Each row of a before or after table is a point. One or more steps were done to the points. Then noise was added and the rows were shuffled. The steps act on columns, c1 being the first. Write out the steps. A step turns or swaps two columns, mirrors them in a line or flattens them onto one, adds a multiple of one to another, or multiplies or shifts one. Angles are multiples of 10 degrees, from the lower column toward the higher: turns from -170 to 170, lines from 10 to 170 but not 90. Use the fewest steps. Two steps may share a column if one is a turn and the other turns, adds or multiplies; they go together, in the order done. Otherwise the lowest column goes first.

Before:
0: -16   7  13
1: -44  12 -22
2:  90  11   9
3: -10 -65  16
4: -44   6  -1
5: -49  -6  16
6: -15 -11 -31
7: -25 -13 -41
8: -15 -67   9
9: -47  14  15
10: -20  16 -55
11: -13   9  -4
After:
0: -36  12  34
1:   4 -67  17
2: -15   6  41
3:  -1  14  48
4:  40  12 -82
5: -47 -13   9
6: -59  16   0
7: -33 -11   4
8:  -1  -6  51
9:  12 -65  14
10:   7   7  20
11:  -9   9  11
Steps: turn c1 and c3 by -70 degrees

Before (11 x 8):
0:  15  45  30 -33  35  36 -12  30
1:  22  35 -14 -31  24 -12 -13  35
2: -20  11 -39  23  25  24  19  26
3: -36   1 -18 -39  47 -24 -36 -16
4:  15  18 -54  18  -8 -18 -44  -3
5:  -1 -45 -41  27  80  -6 -28  14
6:  14   9 -19  12  -7  -1  33 -18
7:  40  42 -45 -22  -4  42  38  13
8: -43 -20  -1 -19  57   0 -41 -24
9: -23  -9  14 -23  -6  25  27  18
10: -33  18  32   4   0 -13  46 -27
After, 11 rows:
0:   21   85  -14  -28   23   33    4   18
1:   17  114   29  -30   37   36    3  -30
2:   16   43  -54   25  -11   -6   -5   17
3:  -45  -50   -1  -12   58  -25    4   -4
4:  -32   46   32   -5   -1  -28    2    6
5:   14   24  -21    6   -7  -17   -3   -4
6:  -21   29  -38   18   24   32   -3  -20
7:   -1 -111  -41   31   80   13   -4    8
8:   42  104  -45  -27   -3   20    5  -42
9:  -24  -21   13  -29   -8   22    5  -20
10:  -36    2  -17  -31   46  -20    6   22
Steps: multiply c2 by 2.5; flatten c4 and c7 onto the line at 170 degrees; turn c6 and c8 by -80 degrees

Before (12 x 11):
0:  25 -91 -41  41 -21  53  66  69   2  23 -25
1:   1  -7  -3 -13 -18  -5  13   9 -19  11  17
2:  -7 -11  44  15 -39 -21  11   3  26 -59  31
3: -44 -36  19 -80  25   7 -26  18  38  17  -3
4:  19 -23 -35   9  16   9  15  51   3 -47 -20
5: -12  56 -14  23  -2  22  16 -33  35  11   6
6: -29   7  18  19   7  34  21   4   0  14 -54
7: -16 -53  19  23  -1   3  24 -64  16 -15  45
8:  -3  23   8 -10  13  74 -11  42  10 -34 -10
9:  46  -8  35  19  -8 -24  38 -18  17 -27   2
10: -26 -59  22 -53  22 -49  94  22   1  30  11
11:   7 -29  -9 -50 -13   5  25 -14  23 -73  -5
After (12 x 11):
0:  -2 -23 -14 -22  13  75 -14  38   5 -34 -10
1:   1   6   5 -15 -18  -4  17   5 -12   9  16
2:  46  16 -32  23  -7 -24  30  -9  27 -27   2
3: -29  -2 -19  16   7  33  19  10   8  13 -53
4:  -8  18 -43  12 -39 -20   1  10  29 -58  30
5:  25  82  56  15 -21  53  61  80  24  23 -26
6: -43  39 -13 -81  25   6 -38 -10  27  17  -3
7: -11 -59   6  33  -3  22   4 -23  38  11   5
8: -14  54 -10  43  -1   3  17 -53  22 -16  47
9:  19  18  38  -6  14  10  12  49  10 -48 -19
10:   7  27  13 -41 -15   4  13 -29  32 -74  -4
11: -26  64 -12 -57  22 -49  88   3  33  30  11
Steps: turn c2 and c3 by -170 degrees; turn c4 and c8 by 20 degrees; turn c7 and c9 by 20 degrees

Before (9 x 18):
0:   17    6    5    9    0  -57  -21   11   27   18  -34   -9   -3   18   11    8  -27   18
1:    5   -7    1   15  -11    5  -14   -5   21   18   21   -5    6   -2    3   25    4   19
2:    8    4  -30  -26    9    2   -1   12    2   18  -45    4  -10   27   -3   19   25   16
3:    9  -13   17   17   -3    6   16   56 -121   -6   -4   22    3  -22   -2   26   15   -2
4:   -7   15  -23   12    3    9   15   39   25  -36   20    2  -10   -7   15   32   27  -41
5:  -11    6   22   20    1   -1  -11   23   23   29    8   33   -7  -20   -2   31  -40   -4
6:   23   48   13   -8  -51  -20   15   -5   11  -34    2   -8   -1   17   17   18   23   18
7:   23  -14   11    6    8   -3   10    7   17   35    8   23   -3   19  -14    1    8    2
8:   -5  -14    0  -10   -2   13    6   -8   14   30   17   -7  -18   17   -2   23   -4  -18
After, 9 rows:
0:   24   50   11   -7  -49  -19   13  -13   11  -34    4   26   -2   15   13   19  -18   19
1:   11  -12   18   17   -4    5   17  -48 -122   -5  -24   52    2  -29    0   30   21   -1
2:   13    7    5    7    1  -55  -22   19   25   18  -36   23   -3   18   12   10   20   21
3:   -8    8   20   20   -1   -6  -11    5   23   29    3   63  -10  -23   -4   32   45   -2
4:    6    3  -31  -27   12    3    2  -13    3   16  -46   34  -10   28   -4   20  -19   18
5:   -2  -10    0  -10   -1   12    6    6   14   30   17   22  -22   13   -3   23    4  -19
6:   -6   14  -23   12    5   12   17  -52   23  -34    3   31  -11   -8   15   29    8  -42
7:    5   -9    1   15  -10    3  -17   -6   20   19   18   26    6   -1    4   21   -1   18
8:   22  -14    9    7   11    0   10   -9   14   35    5   52   -5   13  -13   -3    3    5
Steps: turn c8 and c11 by -20 degrees; turn c8 and c17 by 140 degrees; shift c12 by 30
